Rows are points. Examples show where two turns around zero, p and q, send a point. Write where each new point lands after one turn and then the other. Backwards means that the second turn is done in reverse. Each puzzle has new turns, and all numbers are rounded.

Turn p:
[-29   2   9] => [-9 21 20]
[32  4 12] => [ 25 -22  -6]
[33 24  9] => [ 38  -9 -14]
[-15   0 -15] => [-15  13  -6]
[-21 -29 -16] => [-39  -2   5]
Turn q:
[33  0 13] => [35 -7  2]
[  1 -15 -27] => [-12 -21 -19]
[-4  5 25] => [ 6 13 21]
[-29 -27 -10] => [-35 -18   9]
[-1 37 -1] => [  6  34 -14]
Where do these land?
q, then p: [ 48 -19   3] => [ -2 -50 -12]
q, then p: [ -2 -26   0] => [-14 -12  18]
p, then q: [ 2 12 14] => [19  1  0]
q, then p: [-26  27 -14] => [  0  39 -11]
q, then p: [-22   7  -3] => [-1 22  6]

Turn p:
[32 11  8 23] => [ 30  17 -22   5]
[ 8 30  0 34] => [  4  34 -24  19]
[10 31 30  2] => [20 36 14  6]
[ -8 -28  -5 -22] => [ -6 -31  14 -12]
[-25 -16 -25 -37] => [-35 -26  17 -26]
[-47 -33  -1 -19] => [-33 -39  31  10]
[30  5 -6 19] => [ 21   9 -28  -2]
Turn q:
[  6  29   3 -19] => [ 2 35  5 -4]
[ 13  -6  -7 -39] => [ 13  11  20 -33]
[ -6  -9 -25  19] => [ -9 -18 -25  -7]
[-31 -14 -11  41] => [-30 -34 -24  18]
[ 45  13  12 -30] => [ 44  31  15 -11]
[-28 -13  27  28] => [-20 -25   9  37]
Where do these land?
q, then p: [ 48  19 -11  23] => [  8  13 -46 -30]
p, then q backwards: [-14  -2  -1  12] => [-11   4   8  12]
p, then q: [ -7 -18  47  -1] => [ 33 -13   5  36]
q, then p: [-11 -27   8 -11] => [ 13 -18  21   9]
p, then q: [-15  27 -43 -23] => [-47  19  20 -19]

Turn p:
[-5 -8 17 11] => [-16 -12  -2  10]
[-13  -9  22  23] => [-28 -10  -6  19]
[ 16 -12  -2  -1] => [ 15 -12  -3   6]
[ -5  21 -25  -5] => [ 10  30   2 -10]
[ -5  -2 -10 -13] => [  6   3  -6 -15]
[ 12   9  -4 -16] => [ 15   1  13 -11]
Turn q:
[ 6 -4  5 -2] => [ 0  3  2 -8]
[ -8 -11   4   5] => [  9 -11  -1  -5]
[ -6  21 -48   2] => [  3  16 -23  45]
[-1  9 17  4] => [-8 -7 16 -3]
[10 -8  8  4] => [  6   4   7 -12]
[ -1  -8  14 -13] => [ -9  -6  -2 -18]
Where do these land?
p, then q: [ -1 -23  -9   6] => [ 16  12 -12   9]
q, then p: [-16  -8   4   6] => [  9 -13 -11   3]
q, then p: [13 -4 11  7] => [-2 -9 15 -7]
q, then p: [-8  1  6  9] => [ -1 -12  -3   5]
p, then q: [ 13  30  -3 -36] => [-36   9  12 -29]
q, then p: [ -1   3 -10   7] => [ 2  3  2 12]

Turn p:
[  1 -14  11 -26  10 -17] => [ 19 -10  -1 -18  17  18]
[10 26  5 -1 -4  3] => [  7  16  12  13 -13   6]
[-6 10 14 16 17 24] => [  8  14  -1  20  10 -26]
[  9 -17 -10  20  13  16] => [-16   5 -26  10  11 -12]
[-11  25  -8   8  30  22] => [ -4  35  12   8  16 -23]
[ 15   9 -17  15 -28  -4] => [-21   0  -2   8 -32  10]
[ -9 -11   6  -9 -19 -37] => [ 11 -25   2 -29 -18  12]
[ -9 -29  -1 -23 -19  -8] => [ -5 -37   3 -13  10  15]
Turn q:
[-19  16  15 -19 -19  13] => [ 14  18  -4 -33 -11   0]
[-22  12   1  -8  16  13] => [ 14  -4  21 -20   3   8]
[ 28 -24 -20  15  -2 -16] => [-15 -13 -19  36  12  -8]
[ 15 -29   4   6 -10 -38] => [-43  -5 -21  14   6 -13]
[  7  10 -12  33  15  -9] => [-4  8 20 31 14  8]
[ -7  10   2 -19  11   9] => [ 13  -8  12 -16  -7  -6]
[ 0 15 19 -2 12 28] => [ 18   0  16  -7 -25  16]
[ 19   1 -18   7  -6 -20] => [ -7   4  -6  24  10 -19]
[-22 -11   9 -14 -17  20] => [ 10  -1 -18 -31  -2  14]
Where do these land?
p, then q: [ 12  24  -7  10 -29   8] => [ -2  33 -15  -5   1  21]
p, then q backwards: [-31   9  -7 -28  16   4] => [-33  18 -12  -2  19 -15]
q, then p: [-13 -15   9  14  -9   6] => [-15   5  12  10  16  -7]
p, then q: [ 0  6  2 -2 18  7] => [ 1  3 18  7 -4 -6]
q, then p: [ 8 15  7 21 16  6] => [ 12  -3  -3  24 -12 -15]
p, then q: [  2  16  -2 -12 -38 -35] => [ 10   7 -43 -20 -25   9]
p, then q backwards: [ -1 -48 -11  15  22  -4] => [-12 -38 -16 -20 -28 -14]
p, then q: [ 11 -19  -4  -7 -18   5] => [  5 -13 -10  -2  12  21]
q, then p: [ 14  11  13 -11  21   3] => [ 12 -25  -4   6 -15   4]
